Every row gives one point. The points of each table are mixes of a few directions, plus a little noise. Count the directions of each table, and those that both share. Where both have some left over, give the other angles between the two spaces (their principal angles), to ten degrees, smallest first.

First (7 x 3):
[[-0.33  1.32  0.50]
 [ 0.36 -1.55 -0.57]
 [ 0.54 -2.26 -0.85]
 [-1.28  5.53  2.03]
 [ 0.36 -1.57 -0.58]
 [ 0.43 -1.95 -0.70]
 [-0.12  0.49  0.19]]
Second (6 x 3):
[[-0.35  1.52  0.56]
 [ 0.25 -1.04 -0.39]
 [-0.59  2.50  0.94]
 [ 0.58 -2.49 -0.93]
 [-0.73  3.19  1.18]
 [ 0.86 -3.71 -1.37]]
Directions: first 1, second 1, shared 1

First:
[[-0.80 -3.62  0.59  1.52  0.10 -2.84]
 [ 0.26 -2.30 -0.02  0.60 -0.38 -1.77]
 [-0.96  2.85 -1.75 -0.04  0.53  3.21]
 [-3.56  1.52 -0.72  1.68  1.85  2.24]
 [-0.62  2.50  0.81 -0.62  0.69  1.62]
 [ 1.84  1.86 -0.68 -1.53 -0.82  1.33]
 [ 2.01 -1.13  0.77 -0.92 -1.01 -1.66]
 [ 1.36 -3.22 -0.28  0.33 -1.06 -2.58]
 [ 0.47  1.53  1.27 -1.01  0.11  0.43]]
Second:
[[-3.35 -1.29 -3.93  2.22 -0.02 -2.41]
 [-0.06 -1.27 -0.48 -1.09  1.48 -1.36]
 [-0.84  1.25 -0.48  1.98 -1.87  1.04]
 [ 0.21  0.94  0.52  0.64 -1.02  1.05]
 [-0.83  0.20 -0.80  1.02 -0.62 -0.05]
 [ 2.42  0.07  2.57 -2.39  1.04  0.84]
 [ 0.23 -1.18 -0.14 -1.31  1.50 -1.16]
 [ 1.95 -1.25  1.65 -3.11  2.38 -0.69]
 [ 0.25  2.53  1.08  2.05 -2.88  2.73]]
Directions: first 3, second 2, shared 0; angles 30, 60

First, 9 rows:
[[ 2.38 -0.43 -0.33  1.95  0.38  1.66 -0.46 -1.57  0.24]
 [-2.22  0.45  0.33 -1.85 -0.34 -1.54  0.43  1.45 -0.23]
 [ 4.51 -0.87 -0.64  3.73  0.72  3.11 -0.89 -2.96  0.44]
 [-2.12  0.39  0.30 -1.74 -0.33 -1.47  0.42  1.38 -0.21]
 [-2.05  0.39  0.28 -1.70 -0.33 -1.41  0.41  1.32 -0.20]
 [-2.23  0.41  0.31 -1.84 -0.35 -1.54  0.43  1.47 -0.23]
 [ 5.21 -1.00 -0.74  4.31  0.83  3.63 -1.00 -3.38  0.50]
 [-1.29  0.25  0.16 -1.08 -0.19 -0.90  0.25  0.85 -0.13]
 [-2.19  0.43  0.31 -1.81 -0.34 -1.53  0.42  1.43 -0.23]]
Second (9 x 9):
[[ 1.43  0.06 -1.24 -2.68  3.21  1.20  1.40  0.59 -0.61]
 [-0.97 -1.32  0.18  0.16  0.76 -0.70  0.55 -1.19  2.83]
 [-0.53  3.11  3.31  1.54 -4.83  1.15 -0.35 -0.34  0.18]
 [ 0.68 -0.78 -0.66  0.99  2.29 -0.66  1.08  2.36  1.06]
 [ 1.48 -1.98 -1.89 -0.07  0.91 -1.85 -1.35  1.42 -2.66]
 [-1.66  1.98  0.86 -2.14 -1.78  2.46 -0.21 -3.83 -0.31]
 [ 0.00  0.20 -1.16  2.43  0.01 -0.59 -0.90  2.55 -2.35]
 [ 0.93 -0.29  0.72 -2.44  0.94  0.45  1.22 -1.09  1.77]
 [-1.35 -1.00 -0.13  2.19 -1.54 -1.44 -1.43 -0.47  0.07]]
Directions: first 1, second 5, shared 0; angles 90

First, 10 rows:
[[ 1.43  1.10 -0.37  0.90  1.63  0.29 -1.87  0.81 -1.24  1.55  1.49 -3.59]
 [-2.15 -1.54 -0.50  3.02 -0.44 -0.44 -0.44 -0.07  1.05 -2.40  1.35  2.64]
 [-2.45 -1.36  0.53  0.49 -1.84 -1.20  0.26 -0.06 -3.09 -0.83 -1.08  0.33]
 [ 2.33 -1.22  1.49 -1.26 -0.42 -0.20  0.05  2.97  1.91  3.38  0.33  3.15]
 [ 3.03  1.48 -1.46  1.33  0.82  0.00 -2.21 -0.61 -1.03 -1.09 -0.47  0.78]
 [-1.69  0.71  1.99 -2.74 -0.39 -1.87  2.15 -0.57 -1.30  1.88 -1.11 -2.89]
 [ 2.30  2.41  0.54 -0.94  0.54 -2.70 -0.16 -1.39 -1.26  0.27 -1.76  0.38]
 [-3.19 -1.00 -0.10 -1.68 -0.58  2.10  2.97 -1.25  3.12 -1.49  0.01 -0.22]
 [ 0.35  0.81 -1.58  0.69 -0.12  0.63 -0.63 -1.79 -1.18 -2.61 -1.14  0.19]
 [ 0.07 -1.41 -0.57  0.11  0.74  3.35 -0.13  1.96  3.08  1.26  2.39 -0.71]]
Second, 8 rows:
[[-3.93 -2.24  1.00 -0.07 -0.15  1.55  1.26  1.81  0.96  1.71  2.51 -3.31]
 [ 2.91  0.11 -0.39 -4.14 -1.01  3.22  0.65  0.82 -0.56  2.02 -2.52 -0.40]
 [-1.50  0.43 -0.42  0.93 -0.71 -1.65  0.53 -2.39 -0.82 -3.15 -1.36  1.72]
 [ 2.04  1.03  0.23  3.25  2.24 -2.39 -2.47  1.08  1.02  0.95  2.72  0.60]
 [-0.28  1.04 -0.50  1.77 -0.08 -2.49 -0.33 -2.32 -0.69 -3.09 -1.01  2.37]
 [-0.94 -0.70  0.23 -0.66 -0.30  0.93  0.59  0.54  0.15  0.64  0.28 -1.03]
 [-2.35 -1.11  0.14 -1.38 -1.16  1.36  1.59 -0.25 -0.28 -0.33 -0.66 -1.06]
 [ 4.07  1.43 -0.30  0.30  1.17 -0.55 -1.83  0.71  0.21  1.26  0.04  1.14]]
Directions: first 6, second 3, shared 3

First, 8 rows:
[[ 0.09 -0.60  1.72  0.01  1.18  0.36 -2.26  1.63 -1.01  0.59  1.52  2.36
   1.75  0.81 -3.35 -0.18 -1.91  1.14]
 [ 0.27  0.43 -0.56  0.46  0.25  1.86 -0.54  0.94 -0.66  0.42 -0.32  1.28
  -1.34  0.53  0.44 -0.57 -0.77 -0.34]
 [-0.07  0.26 -1.03 -0.42 -1.02 -1.71  2.08 -2.08  0.88 -0.58 -0.73 -2.79
  -0.54 -0.81  2.57  0.33  1.87 -0.80]
 [ 0.16 -0.20  0.55 -0.41  0.16 -1.25 -0.16 -0.55 -0.37  0.12  0.81 -0.45
   0.96  0.14 -0.45  0.00 -0.13  0.17]
 [-0.45  0.79 -1.76  1.72 -0.15  5.60 -0.28  2.92  0.83 -0.10 -2.75  2.97
  -3.70 -0.04  0.88 -0.25 -0.40 -0.43]
 [-0.29 -1.20  1.80 -2.10 -0.69 -7.58  1.89 -4.30  1.09 -0.97  2.02 -5.20
   4.65 -1.26 -0.49  1.38  2.38  0.60]
 [ 0.83  0.41 -0.32 -0.51  0.04 -1.20  0.19 -1.26 -1.43  0.62  0.96 -0.96
  -0.22  0.67  1.48 -0.73 -0.30 -0.70]
 [-0.54  0.12 -0.38  1.21  0.25  3.91 -0.94  2.73  0.71 -0.12 -1.53  2.88
  -1.54 -0.01 -1.07  0.06 -0.70  0.35]]
Second:
[[-4.38 -1.90 -1.79 -3.14  0.37 -1.35  0.58 -1.75  0.50 -0.55 -3.61 -0.19
   1.18  0.73 -1.76 -0.07  1.79  3.15]
 [-2.58  1.49 -2.23 -2.33 -1.63 -5.27  4.34 -2.01 -1.17 -0.69  0.34 -1.96
   1.91  3.04  0.57 -1.17  0.71 -0.15]
 [-0.51 -0.45  0.47  1.29  0.37  0.52 -1.19  1.00  0.04  1.06 -0.53  2.59
   0.52 -1.56 -1.22 -0.87 -0.61 -0.89]
 [ 4.55  0.53  1.33  3.59 -0.08  3.18 -2.35  1.94  0.45  0.19  2.43  0.25
  -2.23 -2.05  2.14  0.61 -1.55 -2.39]
 [ 2.10  0.67  2.80  0.93  1.16  2.16 -1.09  1.23 -0.36  0.99  1.36  1.19
  -0.20 -0.35 -1.08  0.55 -0.77 -0.55]
 [ 0.40  0.50 -0.54 -0.08 -0.57 -0.72  0.78 -0.34 -0.15 -0.45  0.65 -1.08
  -0.18  0.61  0.96  0.01  0.02 -0.30]
 [ 1.83 -0.80  2.89  0.42  1.93  4.12 -2.75  1.17  0.51  0.69 -0.15  1.07
  -0.98 -1.14 -1.48  1.47 -0.20  1.18]
 [-0.11 -0.86  0.46 -0.64  0.76  1.48 -1.04 -0.08  0.48 -0.17 -0.94 -0.16
  -0.45 -0.25 -0.53  0.81  0.46  1.40]
 [-1.27  0.81 -3.42  0.01 -2.36 -4.03  2.65 -1.21 -0.35 -1.03  0.44 -1.72
   0.42  0.94  2.43 -1.36  0.09 -1.46]]
Directions: first 3, second 4, shared 0; angles 30, 50, 60

First (9 x 24):
[[ 1.21 -1.91  2.36 -0.75  1.31  0.57 -0.46  0.28 -1.92  3.72  0.91 -0.90
   1.90  0.46 -3.07  1.47  0.93 -0.26  1.11 -1.09  0.65  1.56  3.84  0.46]
 [ 0.50  2.14 -2.93 -0.84 -1.40  1.69 -1.31  2.00  0.36 -0.55  0.35  0.56
   0.23  0.33 -0.44  0.44 -1.57  1.67 -1.43 -1.73  0.74  2.01 -3.94 -0.91]
 [ 0.72 -0.87  2.43 -0.96  1.35  0.70 -0.20  0.35 -1.50  3.12  1.14 -1.30
   0.71 -1.55 -1.83  0.50  0.42 -0.40  0.82 -0.51  0.43  0.68  2.98  0.41]
 [-1.33  0.03  0.14  2.14  1.57 -3.32  0.77 -1.25  0.33 -3.12 -0.86  0.78
  -0.57 -1.66  3.20 -0.26  1.40 -0.13  0.67  0.31  0.09 -2.35  3.73  2.06]
 [-0.77  2.27 -4.06  1.11 -1.23 -0.78 -0.60  0.84  1.51 -4.21 -0.96  1.81
  -0.49  0.76  2.43 -0.02 -0.81  1.66 -1.41 -1.06  0.42  0.09 -3.25  0.00]
 [-0.41 -2.44  1.46  0.30 -1.25 -0.07  1.72 -2.57  1.12  0.20 -1.18 -0.01
  -0.93  3.26 -0.33 -1.16  0.48 -2.19  0.43  3.43 -2.11 -1.87 -1.75 -1.32]
 [ 0.07 -0.64 -1.44  1.94  1.20 -2.49 -0.64  0.23 -0.72 -1.76 -0.74  1.60
   2.07  1.88  0.23  2.26  1.53  1.47  0.53 -2.41  1.32  0.96  4.21  1.98]
 [-0.22  1.31 -0.61 -0.36 -0.22  0.47 -0.19  0.59  0.36 -0.51  0.27 -0.16
  -0.71 -1.44  0.76 -0.61 -0.73  0.31 -0.55 -0.10  0.19 -0.05 -1.47 -0.26]
 [ 0.08  0.13  2.53 -2.55 -1.24  3.15  0.97 -0.52  0.56  3.02  1.03 -2.33
  -2.26 -1.99 -1.00 -2.64 -1.61 -2.22 -0.32  3.24 -1.74 -1.18 -4.35 -2.49]]
Second:
[[ 0.67 -0.31  0.73 -0.37  1.58  0.16  1.22 -3.35  1.53 -0.34 -0.63 -0.97
   1.62  3.56 -2.39  0.42  2.26 -2.64  1.93 -1.83  4.12 -1.36  1.12 -4.37]
 [ 0.41 -0.65 -0.85  1.35 -2.52 -1.13 -1.60 -3.93 -2.03 -0.34  0.61  1.46
   4.31  3.48 -1.96 -0.49  0.90 -1.60  1.57 -1.12  1.76  1.02  1.29 -1.45]
 [-1.25 -1.00  1.48 -0.84  0.33 -0.10  0.57  2.34  0.23  1.01  1.01 -0.93
  -2.91 -2.55  1.74 -1.53 -0.34  0.19  1.11  2.79 -3.11 -1.17 -0.84  2.42]
 [-0.46 -0.32 -1.10  1.41 -0.62 -2.05  2.65 -3.97  1.00 -1.44 -2.09  1.08
   0.87  2.22 -0.83  0.43  3.90 -2.27  0.55 -0.48  3.70 -0.45  2.39 -2.15]
 [ 0.52  0.79 -0.17 -0.62 -0.22  0.29 -0.94  1.74 -0.41  0.95 -0.14 -0.20
  -1.76 -2.33  0.48 -0.62 -1.40  1.18 -1.71 -0.11 -0.76  0.62 -0.91  0.35]
 [ 0.16  1.11 -1.04  0.09 -0.52  0.28 -0.75  2.66 -0.58  0.07 -0.40  0.61
  -1.54 -2.84  1.46  0.44 -1.86  2.39 -2.80  0.17 -1.83  1.31 -0.90  2.19]
 [ 0.08  0.92 -0.71  0.01  0.06  0.66 -0.56  2.62 -0.24 -0.16 -0.14  0.36
  -1.06 -2.15  1.34  0.82 -1.83  2.25 -2.22  0.13 -1.86  0.98 -0.93  2.12]
 [-0.69 -0.75  0.23  0.90  2.17  0.53  2.56 -2.20  2.07 -2.51 -0.35 -0.07
   2.99  4.44 -0.69  2.81  2.24 -1.37  2.18 -0.62  1.87 -1.32  1.38 -0.87]
 [ 0.01  0.37  0.42 -0.76  0.96  0.59  0.24  1.84  0.63  0.45 -0.10 -0.71
  -1.91 -1.71  0.72 -0.04 -0.74  0.79 -0.79  0.36 -0.84 -0.30 -0.76  0.49]
 [ 0.53 -0.17  1.02 -1.19 -1.21  0.78 -3.38  2.26 -2.21  2.32  2.25 -0.64
  -0.63 -2.13  0.14 -2.25 -3.14  1.07  0.18  0.73 -3.04  0.68 -1.87  1.29]]
Directions: first 4, second 5, shared 0; angles 30, 30, 50, 90

First, 9 rows:
[[-1.58  2.01  1.06  4.08 -2.18 -0.60  1.91 -0.54 -0.96  0.76 -1.94  1.08
   0.42 -1.80 -1.26  0.88  0.52 -1.89  0.06  0.93 -2.31  0.38 -0.17  2.77
  -0.96  1.09  1.89  0.05 -0.68  0.94 -0.37 -0.42]
 [ 1.98 -1.52 -0.64 -2.98  2.99 -2.53 -2.03  1.49 -2.11 -1.33  0.91  0.57
   0.83  0.93  0.36 -1.96 -1.57  1.94 -1.04  2.52  0.92 -3.04  0.20 -0.13
  -0.64 -4.28 -1.94  0.76  0.19  0.19 -0.74  1.51]
 [ 1.14  0.78 -1.49  0.25 -0.44 -0.07 -1.65 -1.47 -1.16 -0.94 -0.47 -1.39
  -0.77 -2.30 -0.53  0.37 -0.61  1.40 -0.09 -0.24 -0.42  1.09  1.52  1.05
   1.76  0.14  0.77  0.58 -1.22 -0.63 -0.66  0.77]
 [-0.24 -2.26  0.64 -1.51  1.42  0.80  0.14  0.64  1.74 -0.22  1.04 -1.50
  -0.14  2.06  0.96  0.03  1.30 -0.37  1.62 -2.31  1.58 -0.82 -0.45 -2.36
  -0.11  0.69 -1.43 -1.00  1.82 -1.37  1.75 -1.26]
 [ 1.87  2.91 -0.98 -1.92 -0.24  0.54  0.14  1.54  3.03 -0.14  1.31 -0.66
  -1.15  0.96  1.28 -0.90 -0.65 -0.88 -1.41 -0.69 -0.65  1.32  1.52  0.62
   3.24 -0.78 -0.15  0.00 -2.26 -0.58 -1.50  1.24]
 [-2.91  2.03  1.31  3.49 -2.98  3.41  3.50 -0.47  4.42  2.43 -2.82  0.07
  -0.65 -1.35  0.69  2.57  1.47 -4.02  1.29 -3.87 -3.08  2.83  0.38 -0.02
   0.97  5.52  0.05 -0.98 -2.06 -0.24 -0.48 -1.68]
 [ 0.55 -1.06 -0.64 -2.66  0.15  0.62 -1.20 -0.23 -0.81  0.48  2.60  2.01
   0.00  2.06  0.01 -0.87 -1.13  2.71 -1.90  2.06  2.92  1.12 -1.75 -2.18
  -1.04 -1.09  0.35  0.45  1.31  1.57  0.15  0.57]
 [-0.52 -2.19  0.36 -0.49  2.24 -0.63 -0.42  0.70 -0.21  0.07 -3.00  0.57
   1.10 -1.24  0.96  0.19 -0.85 -0.34  0.78 -0.34 -1.92 -2.75  0.65 -0.92
  -1.11 -0.46 -3.67  0.36 -1.30 -0.10 -1.32  0.21]
 [-0.28 -0.86  0.48  1.99 -0.87 -1.64 -0.36 -1.56 -4.01 -1.11  2.39 -0.64
   0.32  0.69 -2.49 -0.21  1.41  1.52  0.64  2.00  2.87 -0.12 -1.80  1.28
  -2.19 -0.82  3.92 -0.24  4.10  0.22  3.10 -1.10]]
Second (10 x 32):
[[ 1.20  1.49 -0.73 -1.26 -0.80  0.37 -0.27  0.22  0.67 -0.29  2.50 -0.44
  -0.94  1.49 -0.05 -0.67  0.06  0.67 -1.02  0.26  1.60  1.66 -0.11  0.18
   1.42 -0.54  1.81 -0.11  0.45 -0.10  0.45  0.35]
 [-2.33 -2.88  1.34  2.42  1.50 -0.71  0.45 -0.29 -1.37  0.55 -5.17  0.95
   1.84 -2.87  0.14  1.35 -0.06 -1.23  2.07 -0.59 -3.18 -3.33  0.24 -0.33
  -2.77  1.09 -3.41  0.32 -0.90  0.12 -0.87 -0.80]
 [-3.50 -4.33  1.98  3.67  2.23 -1.10  0.71 -0.49 -2.03  0.92 -7.67  1.34
   2.75 -4.36  0.17  2.01 -0.15 -1.85  3.17 -0.78 -4.80 -5.06  0.31 -0.45
  -4.09  1.56 -5.09  0.43 -1.38  0.23 -1.34 -1.17]
 [ 1.51  1.94 -0.89 -1.60 -0.94  0.48 -0.35  0.13  0.89 -0.36  3.43 -0.61
  -1.19  1.89 -0.06 -0.86  0.05  0.79 -1.28  0.32  2.12  2.17 -0.12  0.22
   1.80 -0.76  2.27 -0.24  0.53 -0.15  0.56  0.42]
 [-0.84 -1.02  0.54  0.90  0.58 -0.29  0.09 -0.11 -0.49  0.23 -1.91  0.36
   0.71 -1.04  0.03  0.51 -0.06 -0.49  0.74 -0.24 -1.21 -1.21  0.15 -0.06
  -1.03  0.38 -1.27  0.05 -0.32  0.08 -0.34 -0.23]
 [ 0.51  0.59 -0.29 -0.50 -0.25  0.08 -0.15  0.09  0.23 -0.15  1.02 -0.18
  -0.35  0.54 -0.02 -0.19  0.09  0.25 -0.43  0.10  0.65  0.61 -0.03  0.09
   0.52 -0.22  0.67 -0.06  0.19 -0.01  0.17  0.20]
 [ 1.80  2.24 -1.03 -1.85 -1.22  0.57 -0.35  0.23  1.09 -0.46  3.92 -0.71
  -1.37  2.16 -0.09 -1.00  0.03  0.93 -1.57  0.43  2.42  2.58 -0.15  0.21
   2.07 -0.81  2.51 -0.23  0.71 -0.11  0.67  0.51]
 [ 1.85  2.25 -1.04 -1.90 -1.17  0.59 -0.42  0.23  1.08 -0.45  4.02 -0.67
  -1.46  2.26 -0.10 -1.09  0.09  0.94 -1.60  0.39  2.44  2.63 -0.11  0.21
   2.13 -0.81  2.58 -0.22  0.73 -0.08  0.64  0.64]
 [-2.27 -2.79  1.31  2.37  1.44 -0.72  0.47 -0.22 -1.32  0.61 -4.99  0.90
   1.70 -2.88  0.18  1.34 -0.02 -1.26  2.00 -0.49 -3.13 -3.25  0.20 -0.25
  -2.74  1.02 -3.31  0.26 -0.85  0.13 -0.88 -0.76]
 [ 2.24  2.75 -1.33 -2.33 -1.47  0.75 -0.38  0.27  1.29 -0.52  4.88 -0.86
  -1.72  2.77 -0.04 -1.28  0.08  1.13 -1.90  0.52  2.97  3.16 -0.13  0.19
   2.59 -1.04  3.17 -0.35  0.83 -0.07  0.85  0.71]]
Directions: first 6, second 1, shared 1
